Rows are points. The window is the flat piece filled in between its corners: a triangle in 3 columns, a solid with four corners in 4, and so on. A path goes straight from each point to the next, and from the last back to the first. After which points does the path pass through the window?
In the rows, zero is written as 128.

Window, 3 rows:
array([[153, 162, 172],
       [136, 108, 123],
       [143, 103,  57]])
Path:
(1): [173, 113, 166]
(2): [170,  81,  67]
(3): [106, 108,  87]
(4): [106, 144, 105]
(5): [180, 131, 160]
(6): [166,  90, 102]
(7): [ 87, 118, 111]
(8): [113, 156, 151]
(9): [177,  65, 101]
(10): [187, 147, 158]
(11): [136, 154, 154]
(12): [ 91, 120, 153]
(13): [169, 157, 158]
(14): [169,  82,  54]
(15): [115, 132,  74]
(16): [119, 152, 123]
Through the window after points: 4, 8, 10, 12, 14, 16

Window:
array([[181, 128, 150, 120],
       [169, 149, 112, 101],
       [ 78, 157, 125, 108],
       [124,  62, 135, 179]])
Path:
(1): [196, 120, 129, 177]
(2): [161, 168, 108, 163]
(3): [145, 152, 135,  33]
(4): [175, 117, 122,  86]
(5): [166, 155, 158, 158]
(6): [148, 164, 140, 117]
(7): [112, 137, 107,  54]
(8): [158, 125, 155,  96]
Through the window after points: 4, 8

Window, 6 rows:
array([[100, 113, 179,  97, 146, 142],
       [ 99, 101, 101,  66, 137, 127],
       [164, 194, 135, 188, 123, 226],
       [ 89, 112, 150, 146, 109, 142],
       [206, 162,  60, 153, 155, 130],
       [152, 123, 145, 134,  87, 160]])
Path:
(1): [124, 106, 133, 124, 144, 193]
(2): [151, 116, 110, 138, 124, 176]
(3): [195, 203, 116, 130, 126, 128]
(4): [142, 164,  99, 116, 104, 139]
(5): [150, 123, 122, 117, 146, 166]
(6): [146, 113,  84, 161, 159, 231]
(7): [168, 176, 140, 148,  82, 129]
(8): [107, 163, 161, 153, 102, 125]
Through the window after points: 8

Window, 9 rows:
array([[167, 119, 133, 154,  78, 150, 145, 208, 123],
       [ 73, 123, 137, 144, 162, 163,  53, 149, 158],
       [ 65, 164, 173, 141, 123, 123, 119, 123, 126],
       [184, 144, 102,  58,  61, 173, 163, 127, 106],
       [187, 142, 164,  94, 106, 136, 124, 164, 144],
       [152, 185, 137, 210, 144, 100, 135, 119, 141],
       [ 58, 127, 153, 121, 128, 184,  90, 139, 222],
       [198,  98, 135, 125,  41, 124, 131, 140, 115],
       [188,  55, 143, 174, 121, 106, 185, 175, 104]])
Path:
(1): [151, 128,  93, 147,  93, 108, 156, 196, 114]
(2): [152, 107, 221, 145,  94, 205,  97, 145, 155]
(3): [146, 137, 171, 150,  62, 198, 103, 123, 125]
(4): [145,  96, 123,  98,  94, 108, 133, 163, 146]
(5): [118, 108, 124, 146, 126,  96,  96, 210, 155]
(6): [147, 119, 164, 171, 116, 171, 140, 128, 120]
(7): [137,  89, 184, 144,  77, 210, 140, 139, 118]
(8): [160, 124, 103, 119, 135,  56, 129, 185, 140]
(9): [173,  83, 109, 148, 101,  80, 190, 189,  99]
(10): [169,  96, 167, 164, 125, 158, 140, 137, 131]
(11): [175, 114, 168, 151, 101, 156, 131, 150, 130]
(12): [110, 158,  97, 141,  88,  98, 132, 163, 140]
(13): [121, 146, 123, 119, 117, 126, 122, 157, 163]
(14): [ 97, 128, 170, 124, 132, 206,  99, 138, 158]
(15): [164, 129, 156, 154, 106, 177, 130, 116, 134]
(16): [122, 154, 112,  76, 103, 110, 126, 153, 157]
Through the window after points: 1, 9, 11

Window, 11 rows:
array([[ 56, 163, 144, 120, 193, 195, 185, 158,  75, 114, 140],
       [108,  74,  90,  90, 177, 153, 111, 113, 110, 172, 103],
       [ 74, 161, 101,  89, 105, 169, 131, 165, 119, 172, 114],
       [163,  79, 145, 188,  63, 133,  85, 156, 124,  88, 130],
       [210, 109, 163, 162, 119,  93, 191, 218, 149, 133, 129],
       [ 49, 124, 181, 184,  80,  96, 165,  80, 132, 131, 162],
       [107, 146, 212, 207,  93,  95, 127, 127, 110, 127, 122],
       [190, 107, 168, 129, 134, 132, 162, 151, 133, 190, 199],
       [145, 122,  71, 204, 164, 135, 118, 149, 125, 113, 136],
       [152, 134,  76, 139, 145,  89, 102, 163,  83,  64,  97],
       [ 94, 178, 120, 104, 120, 105, 111, 132, 198, 109,  97]])
Path:
(1): [117, 117, 121, 105, 163, 104, 101, 157, 143, 152, 123]
(2): [124,  52, 136, 131, 153,  76,  98, 186, 144, 134, 153]
(3): [128, 180,  81, 152, 119, 172, 141,  90,  75, 101,  80]
(4): [150, 141,  93, 143,  85, 125, 164, 147, 174, 110,  61]
(5): [109, 129, 199, 120, 185,  92, 108, 171, 124, 150, 205]
(6): [ 92, 114, 145, 162, 130, 109, 125, 174, 115, 143, 138]
(7): [142, 139, 165, 171, 103, 140, 174,  88, 103, 119, 140]
(8): [154, 120, 115, 147, 125, 113, 146, 132, 122, 114,  99]
(9): [130, 135, 129, 143, 135, 150,  70, 225, 113, 124, 164]
(10): [ 99, 108, 133, 136, 161, 106, 121, 151, 123, 140, 133]
(11): [167, 119,  84, 127, 102, 218, 139,  93, 103, 168,  98]
(12): [116, 141, 132, 154,  93, 123, 190,  50, 108, 156, 116]
(13): [ 88, 115, 136, 151, 149, 127, 110, 170, 123, 110, 129]
(14): [ 41,  70, 112, 124, 166, 123,  86, 142,  98, 198, 121]
(15): [174, 128, 109, 102, 152, 169, 166, 109, 128, 107, 112]
(16): [107, 137, 106, 140,  94, 180, 173,  84, 140, 106,  85]
Through the window after points: 2, 4, 10, 14, 16
